Each row is a point. Examples show where two turns around zero, p and q, send a point. Where does a point land after both, in the order given? Backwards means that the second turn is done in reverse. Each puzzle has new turns, and all numbers are rounded.
(in the rows, 128 means zero)

Turn p:
[135  93 138] -> [154 107 112]
[115 139 114] -> [108 126 137]
[159 144  89] -> [ 95 148  93]
[103 136 171] -> [155 131 170]
Turn q:
[ 96 151 146] -> [132 151  91]
[161 124  95] -> [148 105 163]
[124 134 149] -> [120 148 122]
[114 135 162] -> [111 157 111]
[146  96  89] -> [128  81 154]
Where do these land?
q, then p: [128 134 136] -> [122 135 132]
q, then p: [ 90  93 117] -> [112  78 119]
q, then p backwards: [130 131 138] -> [132 138 128]
p, then q: [174 121 115] -> [169 103 131]
q, then p: [111 170 170] -> [ 81 168 135]
p, then q backwards: [135 118  93] -> [ 98 106 134]

Turn p:
[124 152 139 107 156 132] -> [124 119 135  91 149 128]
[152  69 111 157 143 117] -> [102 124 168 177 103 144]
[113 147 127  92 125 163] -> [152 136 126  81 116 116]
[178 139 101 133 123 104] -> [115 105 139 158 140  83]
[127 111 187 153 130 128] -> [113 176 130 140 154 161]
[ 97 131 107  90 114 125] -> [130 113 100  98  95 122]
[105 146 123 163 104 126] -> [160 124  98 151 137 142]
Turn q:
[115 108 147 115 134 136] -> [143 104 113 119 132 120]
[123 130 129 188 113 132] -> [122 118 164 128 112 175]
[196 145 135 102 156 135] -> [163 177  96 170 129 120]
[ 97 128 124 141 103 153] -> [112 107 142 107 153 150]
[175 123 109 127 117  96] -> [136 179 129 121  97 123]
[ 88 137 138 103 111  90] -> [117 111 156 107 132  78]
[101 125 113 120 162 154] -> [101 100  97 144 140 130]
Where do these land?
q, then p: [109 136 123 132  88 100] -> [101 150 106  96 140 133]
p, then q: [131 114 127 102 189 142] -> [166  92 114 114 158 100]
q, then p: [117 150 129 167  99 104] -> [125 177 114 109 147 143]
p, then q: [140 171 130  97 127 140] -> [129 145 111 133 109  82]
q, then p: [154  78 150 129 156  99] -> [129 135 113 166 103  74]
p, then q: [106 116 131 134 121 187] -> [162 170 134 139 161 135]
p, then q backwards: [139 131 106 136 117 123] -> [123 133 144 123 149 120]

Turn p:
[109 151 137 159 139 185 109 128 135] -> [ 99 176 122 128 161  96 146 133 141]
[137 120 137 101 171 106 132 164 117] -> [122 106  89  96  97 141 145 126 112]
[173 131 106 113 136  72 123 127 101] -> [142  81 129 117 122 149 110 122  71]
[134 108 122 160 122  95 126 151 125] -> [121 120 132 123 108 125 103  85 117]
[119 136 174 132 109 172 114 118 151] -> [132 142 140 130 158  99 164 127 173]
[ 68 134 155 137 116 163 112  87 129] -> [148 167 117 133 168 106 114 149 182]
[145 153 116 125 122 105 164 157 119] -> [128 111 131 143  85 111 130 135  94]
[115 126 144 155 147 147 136  99 159] -> [116 143 106 163 155 127 136 116 155]
[143  90  89  93  86 141 145  99  98] -> [170 145 179 131 119 182 120 150 117]
[138 132  98 105 132  95 120 151 146] -> [101  90 135 117 106 143 113 139 116]
Turn q:
[114 167 154 147 147  88 148 159  94] -> [179 129 123 131  92 132 142 165 169]
[115 105 135 125 140 117 161 112 148] -> [131 100  94 143 140 136 143 117 124]
[139  92 139 129  99 147 126 110 115] -> [134 112 153 136 140 134 118 111  86]
[169 176 163 119 110 147 153 158 148] -> [129  94 143  80  80 108 117 105 158]
[162  93 128  78  97 117 143 113 135] -> [144 107 117  88 166 138 105  95  98]
[113 122 115  81 180 174  76 131  96] -> [100 168 110 126 134  73  98 180  86]
[ 94 133 100 147 131 141 110 164 105] -> [125 169 149 135 123 111 167 154 126]
[ 99 152 113 151 153 112 149 100 110] -> [139 124 120 172 145 121 137 150 167]
[171 110 127 118 148 121 131 137 112] -> [128 108 128  97 137 144 113 159 116]
[140 121 112 157 118 109 101 130 136] -> [114 149 146 130 130 167 129 128 133]
[114 150 121 144  99 109 142 129 174] -> [122 133 123 131 121 143 150  80 165]
[105 114 129 141 113 154  97  94 164] -> [ 90 143 129 167 127 129 119  89 108]
Where do these land?
q, then p: [120 151 111 109 170 117 132  77 136] -> [ 65 126 114 122 137 140  93 116 130]
p, then q backwards: [134 117 146 112 121 133 142 110 173] -> [121 142 118 169 133 116 159 114 135]
q, then p backwards: [139 119 144 112 133 137  94 156 133] -> [121 128 102 128 138 128 128 160  98]
q, then p: [140 162 143 141 158 106 110 139  76] -> [ 94 103 162 100 111  95 155 109 128]
p, then q backwards: [141 176 165 138 103 178 166 166  99] -> [ 61 139 125 123 120 174 132 182  96]
q, then p: [163  96 109 167 109 124 108 119 139] -> [142 174 106 116 144 115 158 136 156]
q, then p backwards: [138 111  97 139 140 137 127 154 169] -> [144 122 120 120 163 154 108 156 151]
p, then q: [118 100 104 107  79 118 133 107 122] -> [109 120 145 113  79 132 100 115 102]
p, then q: [131 111 130 132 139 119 163 135  91] -> [132 122 173 115 149 123 111 124 139]
q, then p: [ 43 117 115 127 122 132  92 102 118] -> [117 136 105 168 145  77  96 116  71]
p, then q: [142 149 143 124 134 107 140 143 153] -> [141 124 127 140 148 153 154 120 112]
